Rows are points. The ring and each string are closed loops that go straight from each point to the next, and from the last back to the first. Before rounding, they use only three directions, however many columns there are. How many times does the string pass through the ring? Passing back the other way cancels.
In the rows, 128 means zero.

Ring:
[[134 107 130]
 [121  90 115]
 [114  97  97]
 [145 141 115]
 [157 166 127]
 [140 158 128]
 [137 139 133]]
String:
[[136 126 104]
 [165 151 128]
 [159 148 131]
 [132 134 113]
 [148 143 126]
 [145 145 124]
 [129 142 112]
 [137 169 117]
 [163 192 138]
 [170 183 146]
 [151 153 133]
 [152 146 134]
 [156 165 144]
 [151 159 143]
 [155 150 144]
 [126 125 118]
 [112 114 114]
 [125 112 131]
 [159 123 155]
 [160 126 148]
 [142 126 128]
 [112 102 108]
 [101  73 103]
 [ 91  65  93]
 [ 90  80  90]
 [122 110 111]
 [141 109 121]
 [104  70  88]
 [ 82  66  70]
 [ 98  91  85]
 [104  99  85]]
Times through: 2

Ring (6 x 6):
[[154  79 141 115 155 111]
 [134  94 154 103 154 114]
 [ 76 163 142 114 127 142]
 [ 66 182 116 132 110 152]
 [101 142  98 139 114 138]
 [139 103 107 137 133 124]]
String, 25 rows:
[[130 114 120 132 136 128]
 [131  93 127 113 138 113]
 [171  61 135 118 158 105]
 [170  61 149 110 165 104]
 [141  75 152  96 154 103]
 [136  82 166  90 160 106]
 [119 112 171  96 156 121]
 [105 138 154 112 144 134]
 [ 90 141 169  95 145 131]
 [ 91 133 160  94 140 125]
 [106 120 137 107 134 122]
 [105 134 141 116 137 132]
 [110 130 157 109 147 131]
 [119 122 146 116 145 129]
 [120 113 137 115 140 123]
 [144  73 147  99 153 103]
 [167  61 141 111 160 103]
 [172  79 125 138 155 119]
 [170  82 112 144 148 121]
 [156  77 106 132 139 112]
 [130  98 114 122 132 116]
 [140  93  99 135 129 118]
 [143  99  93 144 127 123]
 [131 100 111 126 131 118]
 [124 113 119 127 133 125]]
Times through: 0
String (30 x 6):
[[ 40 227 112 147 100 175]
 [ 74 179 115 138 113 154]
 [ 95 146 120 127 123 138]
 [ 80 155 109 127 111 138]
 [ 83 153 103 130 109 138]
 [100 136 112 127 120 132]
 [107 140 116 135 126 138]
 [110 146 101 149 120 144]
 [126 124  80 155 115 135]
 [134 100  97 135 125 120]
 [131  97 113 123 132 116]
 [116 122 124 124 133 128]
 [142 108 116 139 140 128]
 [179  77 116 146 154 121]
 [182  60 127 130 159 109]
 [150  71 135 108 149 104]
 [125 105 132 115 139 119]
 [135 104 137 120 147 122]
 [130 107 139 117 145 122]
 [116 114 133 113 137 122]
 [132  83 160  89 155 105]
 [127  93 175  86 161 110]
 [111 125 163 104 150 128]
 [103 140 150 114 140 135]
 [103 130 138 113 134 129]
 [ 94 134 141 107 132 128]
 [ 63 174 149 108 125 145]
 [ 46 213 141 127 116 166]
 [ 50 208 131 131 112 164]
 [ 45 209 123 132 106 164]]
Times through: 0

Ring, 8 rows:
[[126 138 148 130  99 142 110 123 117 133 141]
 [119 142 151 135 108 142 114 123 129 139 146]
 [113 131 144 133 133 124 108 130 155 137 145]
 [114 106 127 120 163  91  88 138 188 123 137]
 [119  95 117 114 166  83  83 144 183 115 127]
 [126  99 115 115 147  98  92 147 150 114 118]
 [131 111 122 119 123 117 101 142 123 118 118]
 [131 125 135 123 105 132 105 131 112 124 128]]
String, 32 rows:
[[132  93 106 113 143  99  95 154 133 109 105]
 [124 113 117 128 132 123 117 153 118 124 111]
 [122 120 128 129 128 125 112 142 129 128 124]
 [121 103 125 114 153  90  81 136 177 117 134]
 [119 100 124 113 161  84  78 136 188 116 135]
 [119 118 127 128 136 119 110 143 139 128 126]
 [114 111 124 127 154 106 105 146 162 127 128]
 [110 103 127 119 175  82  83 138 206 123 141]
 [108 106 130 121 173  84  83 136 208 125 145]
 [108 108 133 121 172  85  83 133 208 126 148]
 [111 106 134 117 169  82  76 129 211 123 150]
 [115 110 134 119 157  91  82 131 191 123 145]
 [119 117 132 124 137 112 100 136 154 126 134]
 [116 107 131 118 158  91  83 133 187 122 141]
 [112  86 125 104 194  49  50 130 249 111 151]
 [118 105 127 117 156  91  84 136 180 120 136]
 [119 101 125 114 159  86  80 137 184 117 135]
 [121  83 116 103 180  59  58 138 214 106 135]
 [125  70 105  96 188  47  51 144 217  98 125]
 [126  89 118 104 162  73  66 137 188 106 130]
 [125 110 126 119 137 107  94 138 149 120 128]
 [125 123 123 133 116 139 126 149 100 129 113]
 [126 120 126 127 120 128 112 142 118 125 121]
 [125 118 130 123 126 119 102 136 135 124 128]
 [132 110 130 112 124 107  83 130 143 114 131]
 [136 112 130 113 113 114  87 129 127 114 127]
 [134 126 128 127  96 143 118 140  85 124 115]
 [129 127 128 130 104 142 122 142  94 128 117]
 [126 123 129 127 116 131 113 140 114 126 123]
 [124 124 129 130 119 133 117 142 116 129 123]
 [130 117 121 126 115 131 116 147 102 123 112]
 [134  99 111 113 131 106  95 149 123 110 108]]
Times through: 0
